Each point is reached from the start by the listed moves, each made 0, 1 or 2 times, or once backwards (-1), plus a little noise. Is the number of moves made odd or even? Then give how often each move was made.

Moves:
(1): [ 0.32  0.09 -0.09]
(2): [-0.05  0.24 -0.36]
(3): [-0.15  0.20  0.15]
Start: [ 0.03 -0.05  0.09]
Points:
[ 0.09  0.72 -0.57] -> even (1, 2, 1)
[-0.32  0.60  0.04] -> odd (0, 1, 2)
[ 0.53 -0.40  0.19] -> odd (1, -1, -1)

Moves:
(1): [ 0.20  0.11 -0.24 -0.19 -0.01 -0.23  0.04  0.13 -0.13]
(2): [-0.04  0.09  0.06  0.03  0.17 -0.24  0.06  0.03 -0.04]
(3): [-0.14 -0.02 -0.06 -0.13  0.31  0.09  0.00  0.01  0.13]
(4): [ 0.06 -0.12 -0.05  0.12  0.00  0.09 -0.06  0.25  0.20]
(5): [ 0.05  0.15 -0.22 -0.02 -0.06 -0.15 -0.29 -0.10 -0.03]
(6): [-0.07 -0.25 -0.02 -0.02  0.10  0.05 -0.09 -0.03 -0.09]
(7): [ 0.17 -0.11  0.28 -0.11 -0.02 -0.05 -0.01  0.00  0.34]
(8): [ 0.11 -0.17 -0.13  0.15  0.13  0.05  0.02 -0.05  0.15]
(9): [ 0.23  0.14  0.13  0.05  0.08  0.11 -0.06  0.02 -0.10]
Start: [ 0.01 -0.26 -0.09  0.28 -0.26 -0.15 -0.02  0.04  0.32]
Points:
[-0.38 -0.48 -0.70 -0.41  0.67 -0.87 -0.05  0.62  0.20] -> odd (2, 2, 2, 1, 0, 2, 0, -1, -1)
[ 0.61  0.32 -0.11  0.40  0.05 -0.92 -0.47 -0.08  0.64] -> even (0, 2, 0, 0, 2, -1, 1, 1, 1)
[ 0.39 -0.90 -1.17  0.11 -0.55 -0.49 -0.50  0.30  0.26] -> even (2, -1, -1, 1, 1, 2, 0, 1, -1)
[ 0.73 -0.08  0.03 -0.16  0.33  0.02 -0.76 -0.41  0.97] -> odd (0, -1, 2, -1, 2, 0, 2, 1, 2)
[ 0.03 -0.80  0.58  0.37 -0.07  0.26 -0.42  0.18  0.55] -> odd (-1, 0, 0, 1, 0, 2, 1, -1, 1)
[-0.12 -0.03 -0.15 -0.56  0.39 -0.77 -0.30 -0.11  0.29] -> odd (1, 1, 2, -1, 1, 1, 1, -1, 0)
[ 0.38 -0.13 -0.30  0.39 -0.09 -0.19 -0.39 -0.07  0.34] -> odd (0, 0, 0, 0, 1, 0, 0, 1, 1)

Moves:
(1): [-0.10 -0.18  0.04 -0.01 -0.05  0.06  0.09  0.07 -0.06 -0.10 -0.22 -0.35
 -0.24  0.22 -0.08  0.02  0.09 -0.10 -0.07  0.26]
(2): [-0.06 -0.20  0.03  0.06  0.09  0.28 -0.37 -0.04  0.13 -0.11  0.05 -0.17
  0.03  0.01 -0.03  0.06  0.04  0.01  0.19 -0.10]
(3): [ 0.05  0.15  0.08  0.01  0.01  0.17 -0.07  0.12 -0.02  0.02  0.10 -0.01
  0.04  0.09 -0.19 -0.04  0.05  0.01  0.04  0.04]
(4): [-0.17 -0.07  0.17 -0.25 -0.15 -0.10 -0.08  0.09  0.01  0.15 -0.02  0.11
 -0.20 -0.14  0.08 -0.18  0.20  0.04 -0.10 -0.28]
(5): [ 0.10 -0.09  0.06  0.07  0.01 -0.09 -0.03 -0.01  0.00 -0.13 -0.09 -0.05
 -0.07 -0.05  0.11  0.03 -0.09  0.18  0.08  0.04]
(6): [-0.01 -0.14  0.04  0.09 -0.09  0.18  0.02 -0.02  0.05  0.21 -0.05  0.09
 -0.05 -0.11 -0.15 -0.04  0.01 -0.03  0.01 -0.03]
(7): [-0.09 -0.03  0.06  0.06 -0.05 -0.16  0.07 -0.06 -0.03 -0.06 -0.13  0.05
 -0.01  0.06 -0.02  0.00  0.07  0.02 -0.04  0.06]
(8): [-0.07 -0.10 -0.03  0.02  0.04 -0.08 -0.07 -0.03  0.18 -0.07 -0.05 -0.06
 -0.05 -0.05  0.06  0.18 -0.10  0.05  0.07 -0.15]
(9): [-0.09 -0.01  0.12  0.10 -0.10  0.02  0.01 -0.05  0.08  0.02 -0.13 -0.11
  0.09  0.10  0.08  0.30  0.25 -0.09 -0.02 -0.09]
(10): [ 0.01 -0.16  0.01 -0.30  0.17 -0.14  0.05 -0.31  0.07  0.12 -0.45 -0.01
 -0.32 -0.01 -0.06 -0.12 -0.10 -0.22  0.04  0.03]
(11): [ 0.15  0.34 -0.25 -0.12 -0.04  0.08  0.08  0.21 -0.16  0.27  0.04  0.15
  0.25 -0.19 -0.30 -0.06  0.03 -0.02 -0.05  0.17]
(12): [ 0.04 -0.03  0.12  0.02 -0.08  0.11  0.11  0.07  0.08 -0.09  0.20 -0.14
 -0.16 -0.09 -0.18  0.00  0.28  0.06 -0.14  0.00]
(13): [-0.02  0.01 -0.05 -0.11  0.12  0.00 -0.08 -0.08 -0.04 -0.04 -0.01  0.27
 -0.03  0.08  0.11  0.09 -0.14  0.13 -0.09 -0.03]
(14): [ 0.05  0.08 -0.16  0.08  0.01 -0.03  0.11  0.05 -0.12  0.02 -0.12  0.05
  0.01  0.01  0.03  0.06  0.00 -0.07 -0.03  0.00]
(15): [ 0.05 -0.09 -0.06 -0.04  0.07  0.10 -0.03  0.03  0.13 -0.01 -0.28 -0.07
  0.12 -0.04 -0.15  0.04 -0.16 -0.21 -0.07 -0.09]
(16): [-0.15  0.17  0.09  0.05 -0.14  0.11 -0.24  0.00  0.05 -0.09  0.13  0.05
  0.03  0.09  0.10  0.12  0.18 -0.11 -0.10  0.11]
(17): [-0.01  0.11  0.08  0.01 -0.06 -0.08 -0.04  0.01 -0.13 -0.02  0.14  0.07
  0.07 -0.01  0.00  0.12 -0.02  0.01  0.00 -0.01]
(18): [-0.06  0.08  0.10  0.06  0.15 -0.07 -0.19  0.07  0.10 -0.04  0.16  0.24
  0.11  0.12  0.11  0.24  0.08 -0.18 -0.04 -0.03]
(19): [-0.18  0.14  0.06 -0.19  0.19  0.12  0.07  0.02 -0.15  0.07 -0.03  0.26
 -0.06 -0.13  0.02 -0.17 -0.15 -0.03 -0.07  0.13]
(20): [-0.01 -0.03 -0.08 -0.13 -0.01  0.02  0.08  0.04 -0.03  0.06 -0.07  0.15
  0.02 -0.05  0.00 -0.03 -0.05 -0.08  0.08 -0.05]
Start: [-0.18  0.21  0.07  0.04 -0.09 -0.20  0.06  0.13 -0.13  0.10 -0.11  0.02
 -0.03  0.05 -0.11  0.10  0.10 -0.20 -0.05  0.00]
Points:
[-0.26  0.22  0.52 -0.22  0.51  0.17  0.81  0.04 -0.44  0.08 -0.59  0.01
 -0.99  0.08 -0.71 -0.64  0.40 -0.29 -0.46  0.36] -> odd (0, 0, 2, 0, 0, 0, 1, -1, 0, 1, -1, 2, 0, 2, 0, -1, -1, 0, 2, -1)
[-1.12  0.46  0.48  0.67 -0.46 -0.71 -0.38  0.10 -0.58 -0.68 -0.20 -0.07
  0.32  0.62  0.95  1.41  0.59  0.00  0.05  0.25] -> even (1, 1, -1, 0, 1, -1, 2, 1, 2, -1, 0, -1, 0, 1, -1, 1, 2, 0, 1, 0)
[-0.90  1.53  0.45  0.02  0.12  0.26 -0.22  0.74 -0.34 -0.02  0.70  1.50
  0.95  0.38 -0.15  0.70  0.10 -1.10 -0.54  0.62] -> odd (0, -1, 1, -1, -1, 0, 1, 0, 0, -1, 0, 0, 0, -1, 1, 2, 1, 2, 2, 2)
[ 0.02  0.71 -0.45 -0.04  0.01 -0.26  0.23 -0.48 -0.33  1.07 -1.50  1.07
  0.49  0.62 -0.41  1.21  0.11 -1.57 -0.53  0.24] -> odd (0, -1, 0, -1, -1, 2, 0, -1, 2, 2, 1, -1, 2, 2, 1, 1, 1, 1, -1, 0)
[-1.32  0.68  0.31 -0.07 -0.13  0.57 -1.13  0.95 -0.29  0.44 -0.91  1.35
  0.58  0.00  0.22  0.99  0.91 -0.83 -0.43  0.04] -> even (1, 2, 0, 2, 2, 1, 2, 0, 2, -1, 2, -1, 1, 2, 1, 2, -1, 2, 2, 1)
[ 0.43  1.42 -0.18  0.13 -0.30  0.33  0.09  1.28 -0.71  0.28  0.40  0.15
  0.48 -0.13 -0.54  0.21  0.84  0.38 -0.47  0.25] -> even (0, 0, 2, 1, 2, -1, -1, -1, 1, -1, 2, 1, 1, 2, 0, 0, -1, 0, 0, -1)

Moves:
(1): [-0.03  0.17  0.07 -0.32 -0.51 -0.01 -0.11 -0.08  0.28  0.15  0.07  0.35
 -0.15 -0.20  0.17 -0.26  0.09  0.05  0.21 -0.06  0.02 -0.11  0.16  0.01
 -0.01 -0.04]
(2): [ 0.16 -0.12  0.16 -0.18 -0.19  0.01  0.20 -0.10 -0.07  0.02 -0.43 -0.16
  0.29 -0.01  0.21 -0.21  0.19 -0.25 -0.24  0.03 -0.26 -0.19  0.12  0.03
 -0.10 -0.23]
(3): [-0.13 -0.07 -0.04 -0.13  0.02 -0.02  0.12 -0.47 -0.04  0.01  0.15 -0.21
  0.03 -0.10  0.21  0.06 -0.16  0.03  0.04 -0.07  0.10  0.02  0.11  0.05
  0.21 -0.06]
(4): [ 0.06  0.07 -0.33 -0.01 -0.19 -0.15 -0.10  0.29 -0.32 -0.05  0.09  0.45
  0.03 -0.10 -0.02 -0.01  0.10 -0.06  0.09  0.14 -0.11  0.01 -0.05  0.02
 -0.14 -0.15]
(5): [-0.23 -0.22 -0.21  0.16  0.36  0.03 -0.20 -0.28  0.23  0.09 -0.04 -0.07
  0.00  0.01  0.05 -0.06  0.10  0.03  0.13  0.20  0.11  0.15 -0.12  0.20
 -0.01 -0.09]
(6): [ 0.21 -0.05 -0.01 -0.04 -0.05 -0.15 -0.09  0.14  0.07 -0.25 -0.06 -0.24
  0.15  0.08 -0.10  0.23 -0.21 -0.13  0.01 -0.44  0.00  0.06  0.33  0.13
  0.31  0.25]
(7): [ 0.03  0.14  0.03  0.07  0.09  0.04 -0.05 -0.14 -0.02 -0.04 -0.11  0.03
 -0.13  0.13 -0.04  0.09 -0.11  0.22  0.03  0.02 -0.16  0.07  0.12  0.17
 -0.11 -0.12]
(8): [-0.02 -0.16  0.04  0.29 -0.28  0.07  0.10  0.01  0.18 -0.01  0.00  0.03
 -0.04 -0.03  0.06  0.04  0.07 -0.11 -0.03  0.07 -0.05  0.11  0.06  0.24
 -0.05 -0.04]
(9): [ 0.05  0.05  0.18 -0.14  0.08 -0.19 -0.06  0.11  0.04 -0.24 -0.05  0.01
 -0.09  0.09  0.02  0.23 -0.11 -0.08 -0.08  0.16 -0.25  0.07 -0.01  0.29
  0.08  0.10]
(10): [ 0.11 -0.07  0.26 -0.10  0.22  0.14  0.16 -0.13 -0.29  0.04 -0.03 -0.13
  0.11  0.21  0.03 -0.32 -0.18 -0.02  0.05  0.05  0.04  0.04 -0.01 -0.23
  0.23 -0.01]
(11): [-0.23  0.21  0.06  0.08 -0.20  0.11 -0.10  0.03  0.12  0.16 -0.11 -0.09
  0.22 -0.20  0.07  0.03  0.10  0.14 -0.11 -0.24  0.09 -0.05  0.04  0.01
  0.14  0.02]
(12): [-0.05  0.06  0.14  0.09 -0.06 -0.12 -0.05  0.09 -0.04  0.20  0.14 -0.33
 -0.02  0.28 -0.02  0.15 -0.05 -0.01 -0.17  0.02  0.31 -0.17  0.25  0.06
  0.04 -0.02]
(13): [-0.11  0.01 -0.23  0.19 -0.01 -0.22  0.42  0.11  0.00 -0.15 -0.06  0.28
 -0.06  0.02 -0.06 -0.24 -0.03  0.06  0.33 -0.11 -0.16 -0.03  0.26 -0.08
  0.40  0.22]
(14): [-0.18 -0.40  0.25  0.15 -0.17  0.00 -0.29 -0.38  0.12 -0.26  0.05 -0.11
  0.22 -0.09 -0.01  0.41 -0.29 -0.15 -0.19 -0.05 -0.31 -0.12 -0.10 -0.26
  0.28 -0.33]
(15): [-0.01 -0.37 -0.20 -0.01 -0.13 -0.07  0.13  0.04 -0.04  0.08 -0.09 -0.19
 -0.10 -0.02 -0.02  0.08 -0.07  0.15 -0.18  0.22 -0.10  0.06  0.12  0.34
 -0.14  0.19]
(16): [-0.08  0.15 -0.03  0.08  0.09  0.11 -0.13 -0.12 -0.05  0.07  0.06 -0.08
  0.04  0.10  0.00 -0.07  0.16 -0.13 -0.15 -0.21 -0.06  0.10 -0.15 -0.21
  0.01  0.19]
(17): [-0.26  0.00 -0.19 -0.14  0.01  0.15 -0.10  0.11 -0.02 -0.06 -0.10 -0.01
 -0.05 -0.01 -0.27 -0.06 -0.16 -0.21 -0.08 -0.18  0.08  0.05 -0.06 -0.10
  0.09  0.02]
(18): [ 0.02  0.01 -0.02  0.09  0.06  0.08  0.10 -0.07  0.13  0.12 -0.01  0.16
 -0.05  0.08 -0.27  0.03  0.22  0.11 -0.09 -0.02 -0.21  0.16  0.06  0.09
 -0.01 -0.12]
(19): [ 0.07  0.08 -0.03  0.04  0.14  0.00  0.03  0.12  0.11  0.10  0.05  0.01
  0.06  0.08 -0.14 -0.12 -0.01 -0.07 -0.18 -0.12 -0.21  0.12 -0.15  0.09
 -0.19 -0.14]
(20): [ 0.04  0.12 -0.20  0.12  0.02  0.11 -0.02  0.02  0.32 -0.20  0.14  0.05
  0.02  0.10  0.05  0.08  0.14  0.11 -0.22 -0.07 -0.14  0.08 -0.05 -0.13
  0.13 -0.37]
(21): [-0.03  0.03  0.07 -0.13 -0.38 -0.07 -0.12  0.09  0.00  0.18 -0.04 -0.06
  0.10  0.05 -0.02  0.24  0.08  0.13 -0.03  0.11  0.02  0.26 -0.17 -0.14
 -0.34 -0.02]
(22): [ 0.03  0.06  0.07 -0.01  0.01  0.02  0.02 -0.16  0.07  0.10 -0.13  0.06
 -0.17  0.09  0.04  0.13 -0.07  0.14  0.15 -0.12 -0.11 -0.01 -0.16  0.11
  0.18  0.04]
(23): [-0.02  0.09  0.07  0.04  0.04  0.01 -0.16  0.16 -0.33  0.00  0.08 -0.04
 -0.28 -0.18  0.10 -0.06  0.17 -0.03  0.18  0.04 -0.07 -0.03  0.02  0.01
  0.07 -0.14]
(24): [ 0.08 -0.08  0.08 -0.11  0.03 -0.09  0.03  0.02 -0.08 -0.01 -0.03  0.23
 -0.15  0.02  0.14 -0.03 -0.08  0.09 -0.09 -0.12  0.01  0.09  0.11 -0.07
 -0.03 -0.07]
Start: [-0.12  0.44 -0.10  0.15 -0.18  0.28  0.19 -0.04  0.00  0.00  0.15 -0.13
  0.07  0.10  0.21 -0.10 -0.02 -0.22 -0.18 -0.11  0.18 -0.02  0.05  0.09
 -0.13  0.11]
Points:
[ 0.32 -0.66 -0.16 -0.32  0.20 -0.08  1.96 -0.40 -0.69 -0.63 -1.09 -0.21
 -0.11  0.28  0.08 -1.17  0.40 -0.28 -0.13  0.65 -1.40  0.06  1.14  0.43
  0.55  0.49] -> odd (0, 2, 0, -1, 0, 0, 0, -1, 1, 1, -1, -1, 2, 0, 2, 0, 0, 2, -1, 0, 0, -1, 1, 0)
[-0.28  0.99 -0.58 -0.30 -2.65 -0.25  0.40  0.77 -0.05  0.79 -0.33  0.79
 -0.94 -0.01  0.80 -0.39  2.31  0.10 -0.78  1.24 -1.34  0.56  1.00  1.39
 -1.51 -0.26] -> odd (2, 2, 0, 1, 0, -1, 1, 1, 2, -1, 0, 1, 1, -1, 2, 2, 0, 2, -1, 1, 2, -1, 2, 0)
[ 0.63  0.68 -0.09 -0.76 -0.25 -0.72  0.98 -0.90  0.46 -0.76 -0.69  0.96
 -0.07  0.50  1.20 -0.89  0.00 -0.32  0.48 -1.23 -1.61 -0.22  1.53  0.82
  2.34  0.15] -> odd (2, 2, 1, 1, 1, 2, 0, -1, 2, 1, 0, 0, 2, 0, 0, 1, -1, 1, 0, 1, -1, 2, 0, 1)
